Each row is a point. The points of each table are mixes of a few directions, plus a little noise. Count the directions of each table, and those that both share. Where both have some left over, give the other angles between the two spaces (their principal angles), to ten degrees, smallest first.

First (6 x 3):
[[ 0.23  0.00 -0.03]
 [-0.44  0.03  0.41]
 [ 0.49 -0.09 -0.99]
 [-0.59  0.00  0.11]
 [-0.29  0.04  0.44]
 [ 0.60  0.01  0.07]]
Second (6 x 3):
[[ 0.05  0.01  0.02]
 [ 0.11  0.00  0.06]
 [ 0.82  0.05  0.43]
 [-0.13 -0.01 -0.07]
 [-1.15 -0.04 -0.61]
 [ 0.29  0.01  0.14]]
Directions: first 2, second 1, shared 1

First (8 x 8):
[[-0.12 -0.31  0.54 -0.30  0.30  0.05 -0.12  0.23]
 [ 0.12  0.31  0.24  0.08 -0.59 -0.56 -0.08  0.12]
 [-0.71 -0.32 -0.02  0.27  0.44 -0.04  0.61  0.24]
 [ 0.03 -0.41 -0.30 -0.54  0.37  0.68 -0.44 -0.11]
 [-0.49  0.21 -0.46  0.11 -0.22  0.53  0.42 -0.12]
 [ 1.20  0.21  0.03  0.04  0.13 -0.20 -0.59 -0.41]
 [ 0.40  0.24  0.59 -0.17  0.00  0.22 -0.16 -0.10]
 [-0.44  0.08 -0.61  0.49 -0.42 -0.67  0.37  0.15]]
Second (9 x 8):
[[-0.16 -0.31  0.91  0.22 -0.38 -0.29  0.15  0.22]
 [-0.83  0.23  0.02  0.17  0.15  0.79  0.01  0.12]
 [-0.07 -0.37  0.48 -0.08  0.42 -0.10  0.04  0.19]
 [ 0.25  0.19 -0.04  0.17 -0.80 -0.32  0.04 -0.13]
 [ 0.16 -0.39  0.02 -0.35  1.02 -0.04 -0.07  0.10]
 [ 0.92 -0.13 -0.40 -0.29  0.10 -0.68 -0.07 -0.20]
 [ 0.07  0.41 -1.10 -0.24  0.50  0.47 -0.18 -0.25]
 [-0.11  0.11  0.41  0.33 -0.88 -0.17  0.11  0.02]
 [-0.21  0.28 -0.32  0.08 -0.14  0.32 -0.03 -0.07]]
Directions: first 5, second 3, shared 1; angles 30, 30

First (10 x 12):
[[-0.50 -0.27  0.17  0.26  0.85 -0.10  0.14  0.72 -0.12 -0.41  0.06 -0.26]
 [-0.71 -0.39  0.22  0.37  1.18 -0.14  0.18  1.01 -0.18 -0.58  0.09 -0.36]
 [ 0.58  0.32 -0.19 -0.31 -0.98  0.12 -0.14 -0.84  0.15  0.48 -0.06  0.29]
 [ 0.76  0.42 -0.24 -0.40 -1.25  0.13 -0.20 -1.08  0.18  0.62 -0.11  0.38]
 [-0.49 -0.27  0.16  0.26  0.82 -0.09  0.12  0.69 -0.13 -0.41  0.06 -0.24]
 [ 0.25  0.14 -0.08 -0.12 -0.41  0.03 -0.06 -0.35  0.05  0.22 -0.04  0.12]
 [ 0.09  0.06 -0.02 -0.05 -0.16  0.02 -0.02 -0.14  0.03  0.08  0.00  0.04]
 [-0.30 -0.15  0.11  0.17  0.52 -0.07  0.09  0.47 -0.08 -0.27  0.04 -0.17]
 [ 0.49  0.25 -0.17 -0.26 -0.83  0.09 -0.11 -0.71  0.10  0.40 -0.07  0.24]
 [-0.17 -0.08  0.04  0.08  0.27 -0.04  0.04  0.22 -0.04 -0.13  0.02 -0.08]]
Second (9 x 12):
[[ 0.33 -0.59 -0.39  0.49  0.20  0.33 -0.17  0.33  0.10 -0.14 -0.22 -0.71]
 [-0.09  0.14  0.09 -0.12 -0.05 -0.09  0.04 -0.08 -0.02  0.04  0.06  0.18]
 [-0.02  0.01  0.01 -0.01  0.00 -0.01  0.01  0.00  0.00 -0.01  0.01  0.00]
 [-0.58  1.06  0.70 -0.87 -0.35 -0.57  0.30 -0.59 -0.18  0.24  0.39  1.25]
 [-0.33  0.60  0.39 -0.50 -0.20 -0.32  0.16 -0.33 -0.11  0.14  0.22  0.72]
 [-0.22  0.39  0.26 -0.32 -0.13 -0.21  0.11 -0.22 -0.07  0.10  0.15  0.46]
 [ 0.58 -1.04 -0.69  0.86  0.36  0.56 -0.29  0.57  0.19 -0.24 -0.39 -1.24]
 [ 0.06 -0.12 -0.08  0.11  0.04  0.06 -0.03  0.07  0.02 -0.03 -0.05 -0.15]
 [ 0.25 -0.45 -0.29  0.37  0.15  0.24 -0.13  0.25  0.07 -0.10 -0.16 -0.53]]
Directions: first 1, second 1, shared 0; angles 70
